Rows are points. Each copy is the shape, with its points in the same order, turned, moved and blurred by noise. Is it also mirrored, or only turned?

Shape:
[[ 30  29 -11]
 [ 10  17  34]
 [-23 -31 -64]
 [-20  38  25]
 [-16  27  36]
 [  8  35  -5]
 [-10  -3  35]
 [ 40 -54  21]]
Copy 1:
[[ 12 -34 -23]
 [-17 -48  14]
 [ 20  59  -1]
 [ 16 -49  37]
 [ -1 -49  38]
 [ 22 -33  -4]
 [-23 -28  32]
 [-68  -1 -22]]
Copy 1 is: only turned
Copy 2:
[[ 20 -27 -10]
 [ 11  20 -20]
 [-51 -41  58]
 [-18   9 -38]
 [-12  23 -32]
 [ -1 -20 -19]
 [-10  33  -4]
 [ 30  32  57]]
Copy 2 is: only turned
Copy 3:
[[ 14  41 -22]
 [-33  20 -16]
 [ 50   1  65]
 [-28  51   6]
 [-40  41   7]
 [  0  43 -12]
 [-37   7   5]
 [ -3 -50 -18]]
Copy 3 is: mirrored

Shape:
[[-22   0  45  45]
 [-21   0  38  20]
 [ 10   4 -51  39]
 [ 21  -9  42  21]
 [-13  14  33   9]
 [-24  20  29  23]
 [-19 -19  42  19]
 [102  11 -19  21]
 [ -6  -7   7   2]
 [-12 -11  51  -3]]
Copy 1:
[[ -2  11  12 -82]
 [ -3  11  -1 -59]
 [ 45 -18  32   8]
 [-10  47  21 -39]
 [ -3  16 -14 -51]
 [ 15   8 -10 -56]
 [-19   9  13 -59]
 [ 29  73  45  46]
 [-10   2   1 -22]
 [-30  21 -11 -56]]
Copy 1 is: mirrored
Copy 2:
[[  1  65  -3  -5]
 [ 11  40   3  -8]
 [-61  -4 -39  14]
 [ 18  33  -4  32]
 [  3  27  16  -4]
 [ -9  38  14 -12]
 [ 24  42 -11  -7]
 [-32 -20 -16 106]
 [  3   6 -11  -2]
 [ 36  29   7  -4]]
Copy 2 is: mirrored

Shape, 11 rows:
[[ 49 -17  -4 -27  34   4]
 [ -3 -33   7 -21   3 -19]
 [  4  33   3  30 -34 -77]
 [ -8  27   7 -42   4 -33]
 [ -8 -10   7  10  43  48]
 [ 47 -16 -17 -20 -14   2]
 [-53  18 -17   0  40 -14]
 [-35 -24 -35  27  29  40]
 [ -3  37 -10  29  18 -46]
 [-35   0   2  44  32  17]
 [ 14 -91  14 -19  10 -30]]
Copy 1, 11 rows:
[[ 23  35 -20 -32 -30 -33]
 [ 17  18   1 -31   2   4]
 [ 38 -24 -14  28  78 -34]
 [ 47 -23   7 -48  13 -27]
 [ -1 -12 -57 -35 -41  26]
 [ 20  24  -2   2 -27 -29]
 [-13 -48 -33 -57  24  -5]
 [-48 -34 -37 -23 -16  28]
 [ 20 -29 -47 -12  44 -33]
 [-23 -37 -70 -19   6  30]
 [-10  67  14 -32  10  15]]
Copy 1 is: mirrored
Copy 2 (11 x 6):
[[ 40  21 -19  -7 -23 -28]
 [ 50  -3 -16  20  -3  33]
 [ 15 -11  39  15  86  22]
 [ 17  18  25  45   1  18]
 [-15  18 -35 -24 -41  27]
 [ 49 -15  13 -16 -16 -19]
 [-33   7 -31  41   7  37]
 [-33 -25 -47 -13 -27  35]
 [-17   9   8  14  53   9]
 [-33   5 -39 -19   5  48]
 [ 96  -7 -49   1   0  28]]
Copy 2 is: mirrored

Shape (14 x 8):
[[-52  58 -11  13  17 -52   8 -20]
 [ 23 -20  38 -13 -45  13  16  -2]
 [-35 -21  23  69 -18 -35  17  46]
 [-11   0  27 -29  43   8   0  -1]
 [ 15   4 -31 -25  24  41 -44 -13]
 [-35  -1 -10  36 -22  39 -10  26]
 [-70   0  47 -16 -21  33 -22 -34]
 [-46 -22 -24 -10  19 -53 -28  -3]
 [ 24  31  15 -26  34  44  32  11]
 [ 19  15 -36  10   0 -19 -19   1]
 [ 27 -18  30  37   4  14 -28  58]
 [ 13   2 -39  24 -31   6  19 -43]
 [ 30  19  13  49  34  19 -39 -38]
 [-30 -15 -46  31 -26  24 -60 -37]]
Copy 1, 14 rows:
[[ -6  -8  43  39 -52  69 -22   6]
 [ 45 -15   3  -1  -5 -49  36  -1]
 [ 53   4 -23  57  19  58  33  -9]
 [ 21 -32  44 -20   9  22 -15 -23]
 [-37  18   8 -48   4  -4 -22 -26]
 [ 35  41 -30  -5 -16  30  15 -33]
 [ 46 -20  -8  16 -52 -14 -42 -53]
 [-35 -38 -18  28   0  43 -13 -10]
 [ 34  10  61 -60  -3   5  18 -13]
 [-41  17  13   4   4  18  10  14]
 [ 29  27   7   7  55  10  37 -37]
 [  7  20 -10 -11 -26  -3  -9  57]
 [ 14  46  36   3  33  -3 -54  10]
 [-19  40 -58  11 -22   5 -47  -7]]
Copy 1 is: mirrored
Copy 2 (14 x 8):
[[ 55  15   0   6 -64   7  31 -56]
 [ 11   1 -17  26  52  -2 -29   1]
 [-20 -18  38 -16 -13  49 -28 -58]
 [ 17  14   4   3 -20  -4  19  39]
 [ -5  38 -38  67 -39   5   3  42]
 [-18   6   5  33 -41   8 -59 -17]
 [ 23 -45   9  40 -27 -58 -21   6]
 [ 31 -29  -1  36 -50  55  30  -5]
 [ 18  69 -12  -4  -4 -15 -14  40]
 [  5  37 -33  44 -26  41  10 -21]
 [-65  12 -11  -1   3  31 -19   3]
 [ 31  46  -1  78   2  19 -18 -36]
 [-44  52   5  56 -17 -19  38 -15]
 [-11  -6 -10 110 -51  11 -18 -23]]
Copy 2 is: mirrored
Copy 3:
[[-39  76 -16  33  16   6 -21  34]
 [ 40 -24  16  16 -34   7 -13 -12]
 [-40  27  43  26 -17  50   1 -39]
 [  8   7 -35 -32   1  31 -38  31]
 [ 33   1 -23 -48  25  -7  16  39]
 [ 15  28  62 -18   2  15  14   9]
 [ 54  58   9 -14   1  -3 -53 -14]
 [-17  74 -37 -22 -27  22  20  -2]
 [ 11 -33   6  -9  14  20 -38  68]
 [ -9  12 -13  12  11  -1  44  23]
 [ 24 -37  32  -7  20  64  21 -18]
 [-13   4  16   7 -13 -59  24   9]
 [ -9 -14 -12 -16  72 -10   4 -17]
 [ 19  54  18 -40  16 -44  49 -22]]
Copy 3 is: only turned

Shape, 13 rows:
[[-23  -9 -24  49 -53  -4  -9   4  40]
 [-24   1  57  49  40  21  12  10  26]
 [-54  16  32 -21  38  28  -8  10 -21]
 [ -9  -4  29  22   5  57 -22   0 -34]
 [-16 -14   3  20  14 -37 -58 -27 -10]
 [ -3   2  70 -21  -6  -3  -3  23  10]
 [-19  34 -34 -21  15  41 -41 -15  32]
 [ 32  32   7 -20   5  33  42  36  48]
 [  4 -43  51  -8   7 -38  -6   2 -15]
 [ 14  -4   5  -7  11 -36 -19  10  18]
 [-22 -47 -18 -30   7  39  15  35 -75]
 [ 15  23 -37  -6  -2  -3   9  27 -64]
 [-19  17  26 -27   8 -40  11 -80  76]]
Copy 1, 13 rows:
[[ 47  21  -7 -20 -33  62   6 -17  45]
 [ 15  28 -64 -40  31   4 -25  -4 -17]
 [ 18  27 -26  15   5 -22  10  26 -55]
 [ 12  40  -5  23  27  27 -15 -19 -48]
 [ 25   4   0 -31 -18  15  45 -60 -34]
 [ -8  -9 -52  18  32  10  30   1  -3]
 [ 11  21 -35  27 -78  25  -7 -11 -40]
 [-21 -32 -57  26 -15  24 -48  18  20]
 [ -1 -28 -12 -21  40  19  52 -16 -23]
 [  9 -38 -26 -13 -18  15  23 -34  -4]
 [ 35 -24  54  32  26  26  -3  38 -62]
 [ 13 -28  53  33 -11 -13 -21 -19 -11]
 [-57  10 -57 -60 -65  19  54   0   8]]
Copy 1 is: only turned
Copy 2:
[[-45 -22 -12  23  -7  67  13 -27  22]
 [-31  28  59 -27 -29  32 -15  32  10]
 [ 39  10  20 -35 -16 -10 -24  15 -10]
 [ 16  14   9  19 -29   2 -36  34  35]
 [-14 -27  38  35 -37 -21  -3 -43   7]
 [-22  58   1  -3 -25  -8  -5   6 -30]
 [ 31 -41  18  36  19  27  -2  20 -34]
 [-37  26  -7  -1  46  24  20  61 -32]
 [-29  44  18   7 -36 -39  22 -24  11]
 [-41  -5  14  20  -8 -20  23 -11 -22]
 [ 42   5 -42 -18 -10 -44  24  29  60]
 [-17 -33 -38   1  28 -48 -15  16  29]
 [-15  32  77  23  47  30  22 -63 -48]]
Copy 2 is: mirrored
Copy 3 (13 x 9):
[[-66  28  18  26   6 -14 -27 -25  22]
 [ 32  19  18 -20  56  34 -49 -15  13]
 [ 26   0 -56 -39  25  29 -13  17  17]
 [ -7  16 -31 -10  57  50  22 -17   2]
 [-39  32  -7 -61  30 -23   0  -1 -32]
 [-13 -48 -12 -30  67  10 -29  10  21]
 [-29  -5 -15 -25 -46  47   1   2 -10]
 [ 11 -65  36  19   1  32  -5  11  35]
 [-18 -12  -5 -31  85 -30 -11  32 -13]
 [-28 -19  23 -40  25 -19  -4  20  -2]
 [  4  19 -59  19  49   5  58  63  28]
 [  3  -4 -19 -10  11 -29  77   3  33]
 [-10 -49   4 -20 -12 -25 -82  -7 -68]]
Copy 3 is: only turned

Shape:
[[  4  -2 -16  -3   4  24 -47   9  41  24 -25]
 [-18 -11 -30 -45   5 -38  -3 -14  -5   2 -28]
 [ -6 -49  -9 -36   1 -21 -62  18  -4  18 -21]
 [  2   8 -34 -28 -20  10 -34 -10 -39 -12  -4]
 [ 22  -1   7 -31  31  53 -41  43  61  52  32]
 [-38  -2 -39  -4 -22  -4  -8 -23 -33   5 -14]
 [-16   0 -37  -8 -22 -18 -17 -53  -9 -53  24]
 [  8  20  29 -14  32  49 -55  21  42  -4  -5]
 [-12  24  37  25   4   4   8 -19   7 -11  75]
 [-26 -31 -43 -28  60   8 -62  21   8  45 -15]
 [ 10   2  -6   3  -2 -14   1 -52 -38 -31  28]
 [ 22   9  13  17  29  24  11  36  30 -28  67]
 [ 29  22   0  16  -4  15  -5 -43  13 -12  50]
 [ 14 -18  -1  18   0  29  14 -34 -12 -23  16]
 [ 10  -5 -37  20  -8 -21 -30  -3 -20  -4  -8]
 [ 50  36  27  16  33   7  -7   5   8 -18  42]]
Copy 1 (16 x 11):
[[ -14   37    9   21    5  -14  -22  -36  -55  -12   45]
 [  -6   12   10   70    5   -9  -22  -31   22   -7   18]
 [ -11   10   -6   44  -28  -64  -35  -25  -13   -2   40]
 [ -11   -9   19   27  -26    2  -58  -14   -2  -34   13]
 [ -26   -6  -21   29  -21   -7    6  -25 -121    2   53]
 [  16    1   33   19    1   14  -44   -4   28   -3   23]
 [ -45    8   30   15  -15   26  -25   27   39  -33   28]
 [ -51    0   -2    2   18  -24    0  -42  -83  -35   28]
 [ -54  -30   -3  -25   -6   43   26   18  -26   14    1]
 [  -6    6   -5   69   22  -51  -59    7  -60    9   50]
 [ -19   -8    0    2  -12   24  -17   24   35  -34  -11]
 [ -42  -15   22    3  -25   20   46   17  -78  -18  -12]
 [ -41   12  -13  -15  -17   48    6   19  -23  -22   16]
 [   9    3    3   -9    1   13    9   24   -2  -49   19]
 [  -4   30   19   10  -13  -11  -42    3   -7   -8   -4]
 [ -48   -5  -22   -5  -10   17    9    4  -61  -28  -37]]
Copy 1 is: mirrored
Copy 2 (16 x 11):
[[-11 -39  34  21   1  20  35  31 -12 -31  18]
 [-31   9 -26 -29 -19  44 -13  27  -7 -27  14]
 [-44 -17  14 -30  -3  11   9  74   9   3   8]
 [  2 -29 -15  -8   8  25 -22  24  47 -45  17]
 [  9 -57  86 -35  31   0  36  15 -22 -11  45]
 [ 13  -1 -35  -1  -8  49 -15  32  17 -36 -19]
 [ -6 -47 -62 -25 -13  15 -19 -16  18 -48 -31]
 [  6 -73  34  14   6  -5  19  16 -24  -8  59]
 [ 40 -59   1  -7  23 -11 -25 -45 -24   4 -35]
 [-21 -33  14 -24  30  70  33  69 -21  -4  27]
 [  6 -34 -66 -12  27 -12 -31  -4   7 -30 -21]
 [ 34 -61  -2 -25  41 -14  31 -61  -2  19  21]
 [ 17 -55 -14  -7  36 -19  -9 -33  -8 -47 -12]
 [ 36 -26 -49  -7  25 -20  10  -7  -3 -30  -5]
 [-28 -22 -29  13  21  25   9  15  27 -13 -20]
 [  0 -56  -7   4  50 -31  -4 -51 -14  -4  27]]
Copy 2 is: only turned

Shape:
[[ 32 -10  -6 -31  16  -7  23  54 -24  13 -12 -29]
 [-24  11  -5 -18 -56  -3 -22  -2  48  13  57 -18]
 [-15 -11 -13  14   9 -32  30  55 -26   0  10 -55]
 [  8 -11 -71 -32 -10  11 -13 -83 -14 -12 -36  22]
 [ -8  15 -80 -14 -10  40 -16 -62   5   1 -37  13]
 [  9 -10  28   2 -28   2 -14 -13  76  -4   4 -39]
 [  5  21  11 -11 -27 -42   5 -14  51   3  38  -5]
 [  2 -34 -12 -16  23 -13  47 -21  -9 -10  35 -28]
 [ 16   0 -68   8  31  -1 -39 -50  -2  19 -15  24]
 [-19 -46  -6  18 -31  23  -3 -20  33  55  26  -4]
 [ -3 -47  10   3  -3   0  15  72 -29 -28  26  -3]
 [  5 -32   9 -31   5  13   6  27 -13   6  25 -21]
 [ 44 -10 -29  -3  16  22  28  34 -12  -6  50 -34]
 [-13   0  28 -13  -8 -20 -64  -9  50  -5  43 -29]
 [ 10  48 -47  18  18  40 -16 -97 -43 -21 -40  19]
 [-10  21 -48 -34   5  25 -25 -78 -20  17 -15 -27]
 [ 20   5  28  -8 -51 -20 -28 -19  12  32  26 -12]
 [-33   5  33 -23  -6  10  -5  15  54  40  30  17]]
Copy 1:
[[-30  35  21 -18  45 -21  -1  -6  -1  29  -8  17]
 [ 23 -53   2  21  59 -15 -12  40 -29 -46  36   9]
 [ 11  61  37   6  48 -29  -8  -7 -32   0  -3  -5]
 [ 17 -14 -15  32 -35  84  -3  18 -29  36  49  28]
 [ 25  -2  -9  38 -12  83  -4  23   2  19  65  50]
 [ -4 -51  31  10  31  17   4  60 -32 -41 -23  14]
 [  9 -59  22  35  57  -7  -5  19 -25  -5  -6 -15]
 [ -4  17   4  34  24 -13  15  39 -50  43   5 -28]
 [  0   4 -10  56   7  70  35 -14  -9   2  41  12]
 [ -3 -20  36  16   5  -2  38  41 -18 -43  63 -26]
 [-10  51  -5 -38  42 -27 -15   7 -27 -10  -7 -45]
 [-18  17  -5 -13  33 -20   4  39 -27   6   7  -2]
 [-47  43   1  10  79   4  -2  41 -26  23  19 -18]
 [  7 -55 -25  27  45 -12  21  26 -40 -53 -22   9]
 [ -6  26 -31  91 -40  94 -28  21  14  26  25  36]
 [  4   1 -31  71 -11  40   7  32 -21  14  50  72]
 [-36 -59  11  31  17 -14 -12  15 -24 -32  15   9]
 [ 26 -51   1  -1  40 -42  28  37  21 -21  19 -12]]
Copy 1 is: only turned
Copy 2 (18 x 12):
[[ 12  57  13   3 -72 -31  -4  34  29  -1 -10 -50]
 [ 49 -23 -28  22  28 -13 -23  15  16 -45 -36 -10]
 [ 21  39  -7 -10 -33 -18   6  56  55  -1  34 -37]
 [-39 -44  74 -12 -29 -53 -15 -32   2  -9 -32  21]
 [-43 -44  27 -21 -27 -54 -22 -30 -29 -14 -22  10]
 [ 42  32  -1  37  17  -5  -4  24 -23 -33 -22  27]
 [ 71   6  13   5  31 -25 -28  33   5  -6 -31  -7]
 [ 27  37  20 -30 -29 -26 -32  10  64   1  -1  16]
 [-55 -11  50 -13   9 -29 -31 -17 -10  21 -35 -19]
 [ 12  38   1   4  34   0 -30 -36  18 -63  -9 -11]
 [ 30  35  -5  48 -53  -3 -18  11  64   4  36 -37]
 [ 27  41  -2  18 -42 -10 -20   1  51 -11 -19 -23]
 [ 13  37   0  -5 -60   2 -67  34  38  -8   1 -25]
 [ 38   4 -21  43  42  15  -6  21  17   3 -63   3]
 [-40 -57  59 -55 -42   3   1 -38 -34  29 -22  21]
 [-37 -35  30 -47 -29 -22   6 -14   8 -19 -64  15]
 [ 51   2  36  19  17  17  -6  15  10 -45 -49 -29]
 [ 59  39 -35  10  21 -22 -17 -33  -1 -13 -41 -35]]
Copy 2 is: mirrored
Copy 3 (18 x 12):
[[ 50 -24  -6 -44  26   5  41 -16 -19 -28  16  38]
 [-12  12  17 -20 -10 -16   9 -48 -16  11  60 -63]
 [ 18 -17  -5 -83   5 -20   6 -26 -40 -26 -11  27]
 [ -6  31 -11  41 -39 -51  53  31  48  18  27  32]
 [ 22  23  11  43 -38 -67  29  34  47   5  19   1]
 [-16 -33  19   8 -12  14  36 -31 -26  12   4 -60]
 [ -7  23  -3  -4   2   6  19 -57 -28  32  17 -36]
 [  0 -13 -32 -44  -4 -13  25  13 -34  41  20  24]
 [ 24  42 -50  27 -23 -48  43  29  25 -16  -1 -10]
 [-33 -16 -11 -18  33 -36  17  17   1  -3  36 -62]
 [  1 -50 -37 -45  10  -2 -14 -31 -37 -44  40  36]
 [ 16 -27 -18 -43   9  11  21  -1 -17 -15  49   8]
 [ 50 -23 -23 -30   5 -29  27   1 -70  -8  45  15]
 [-13  10 -17 -20 -43  33  28 -40 -16 -11  30 -71]
 [ 14  62   6  65 -52 -34  12  73  11  -4  -5  33]
 [ 17  47  20   1 -45 -29  49  54  30   9  26  -4]
 [-28  34  13  -3  19  14  43 -27 -24 -15  39 -36]
 [ 12  -5  -7 -17  31  25 -16 -27  14  12  39 -63]]
Copy 3 is: mirrored

Shape, 17 rows:
[[  1 -13  17  11  40  21   4 -22  24  11 -17 -36]
 [ -7  21   0  12 -27   4  14  -4  -5  18  36 -13]
 [ 28   7 -26  28  20 -16  -6  -3   0 -18 -19   7]
 [ 13  60  26 -23 -25  17 -47 -19   7  11 -16   3]
 [ 23 -20 -22  39  17 -43 -19  25  16  34 -16  20]
 [ 19  -6   2 -27  18  15 -58 -17 -16  31   4  20]
 [-41   7 -21 -24  -4  12   6  45  57  -3 -18 -15]
 [  1  20 -21 -28   2 -30   4 -20 -16  13 -13 -35]
 [ 27 -15  -2 -16   6  -6 -11 -20  83  46 121   7]
 [ 16  17 -28  -2  -7  15  -3   5 -18  34  52  17]
 [ 17  -9   1 -16  -6  -8  12   4   3  31  -9   8]
 [ 19  14  73  72  65 -34  -2  35 -13 -11 -15   5]
 [-49 -21 -17  19 107 -47   9 -26  -4  -4 -11  -6]
 [ 26 -10 -24 -21 -14  -8 -42  15 -17  -5 -16  -5]
 [ -5  49  20  29   6  11 -10  15  33  27  -8 -88]
 [ 23   8  19 -23  99 -16  11  15  -2  -1 -13  17]
 [-23 -13  15 -24  -8  11  10  -6 -16   4  63 -19]]
Copy 1 (17 x 12):
[[ 22 -10 -16   2  35  -5  -5 -34 -10   0   7 -48]
 [ 16   0  32 -13  -5  20 -32  -6   5   3  -7  17]
 [ 31 -24 -21  41  -1  10  -1  -9  38   7 -25 -13]
 [-20  42  21  41  11  29  21 -53   1   9  -7  20]
 [ 54  -1 -17  25 -24 -22  -8 -13  21  45 -55 -20]
 [ 19  41   8  20 -23 -19  35 -48   9 -26 -25 -15]
 [ -4  -6  41   8  32 -39   0   1  31  63  21 -18]
 [-28  -4  -4  15  16 -16 -26  -9  15 -14 -36   3]
 [ 61   5 120  20 -31   0 -32 -12 -47 -15 -29 -61]
 [ 23   4  46 -12 -43  15  -3 -11  24 -13 -29   2]
 [  7  13   1   2 -14 -11   4  10  -5  16 -26 -17]
 [ 85  43 -55  15  53  56 -16  -6  40  31 -36 -37]
 [ 35   7 -46  18  24 -40 -67 -16  67 -21  -7 -84]
 [ 17   0   3  30   1 -29  35 -10  23  -1 -37  23]
 [  7 -17  22 -14  77  20 -27 -61  -8  44 -24   0]
 [ 14  33 -18  15  29   9  12   4  51 -11 -36 -91]
 [ 27  22  47 -22   9  -6 -21  12   1 -39   9   4]]
Copy 1 is: only turned
Copy 2, 17 rows:
[[  27   -4    1    2  -10  -48   11   44   26  -19  -16   10]
 [  24   19  -15  -16   29   -7   23   -7  -20   10  -28  -34]
 [  -6    9   29   13    1    9   -6   41  -10   27    9    9]
 [  -2  -34    0   29   -4  -73  -11   -8  -30   25    9  -52]
 [ -33   27   36  -24  -17   11  -15   13  -28   -2   -3   29]
 [  22    5  -14   -8  -33  -43  -44   14  -30    9   16  -16]
 [ -47   35    9   20   42  -41   -7    3   39  -22  -26  -26]
 [  37  -19   27   12   30  -18  -28   -9    8    4  -19    7]
 [  43   34  -19 -104    2  -10   -3    1    3  -56   58  -74]
 [  13   19  -25  -42   17    2  -15    2  -24   28  -14  -33]
 [  -4  -14   -5  -27    2   -4  -13   -2    0    1  -22    3]
 [ -26   19    3   -5   -8  -31   62   29  -17   26   46   84]
 [  27   39    7   10   52  -15  -24   72   -5  -26   15   83]
 [   2    3   12   24  -17   -3  -47  -12    5   22   -2  -23]
 [  29   28   48   -8   19  -80   47   -5   20   29  -21  -12]
 [ -15   -8  -24  -16   21  -32  -27   35   28   12   50   60]
 [  55   19  -57    0   19  -17   17  -19    9  -17   -8  -20]]
Copy 2 is: mirrored
Copy 3 (17 x 12):
[[-31  31  -7  -4 -58 -14   3  37   6   4   2 -27]
 [ 20  23 -10   4 -10  22  29  -2 -14  12  17  19]
 [ -6  16 -27  -6  10 -31  30  12 -19   1 -19 -48]
 [ 42  39  36  -7 -30 -16  16 -42  20   1  11 -39]
 [ -9  22 -42 -12  17 -41  33  14  25  -9 -52  -2]
 [ 16  26   8 -50  -1 -27   9   1  52  30  14 -28]
 [-29   8  22  50  -3 -28 -36  -7  -2  -7  -7  14]
 [ 35   4 -35 -13 -30 -10 -24  -5 -14  15  -6 -20]
 [-52  15  12 -74 -30 -22  53 -34  -7  29  17  95]
 [ 30  21  -1 -29  23  -9  31   9  -7  34  20  24]
 [  7  26  -2 -26   1   2  -7  12   7  -3 -25   0]
 [-13  54 -57  -4 -12 -24  58  41  21 -91  14 -43]
 [-29 -57 -64  -7 -35 -47   6  68  17 -23  13 -29]
 [  7  33 -22 -14  26 -20 -13 -21  15  28  -7 -39]
 [ 10  70 -24  51 -76 -28  12  -3  -7   0  12   5]
 [ -9  11 -15 -50  -9 -61 -12  50   0 -54  23 -32]
 [ -7  12 -16 -20  -9  37  -1   1   3  17  55  24]]
Copy 3 is: only turned
Copy 4, 17 rows:
[[-10 -30 -18 -17  28 -32 -25 -12  -3  13  -7 -10]
 [ -4   8 -12 -31   2  12  28 -13  16   6  37   9]
 [ 12 -27 -19   2  -1  17 -11  33  23 -18  -1 -12]
 [-22  16  -4  22  26   5  34  12   0  28  25 -60]
 [ 50 -49 -49  -9  -9  -2  13  21   1 -31  15 -17]
 [-14   0 -17  29  -8 -46  30  10  -3 -34   9 -36]
 [ 69  -6  31 -43  40 -31  19   6  17  24  -3 -14]
 [ -1  -2  10  -5   7  22  -2 -35 -14 -23 -13 -17]
 [-20 -51  22 -82 -51 -52  41 -12   5 -22 101 -36]
 [-15   2  -9 -22 -15   0  54  23   3 -44  23   9]
 [ 26  -7  -9   5 -11 -15  11   5 -16   9  12  -4]
 [  2 -52 -93  12 -22  -7   3  22  54  53 -35  -7]
 [ 13 -96  -7  15   3 -25 -14 -36  44 -16 -45  42]
 [ 25  32 -10   7  -4  -7   0  21   8 -45  -9 -42]
 [ -4 -19 -39 -71  58  11  12 -25   4  23 -15 -52]
 [ -9 -64   6  16 -35 -34   8  17   7  18 -56  -4]
 [-25  27   7 -33 -20 -24  21 -31  27 -10  19  21]]
Copy 4 is: only turned
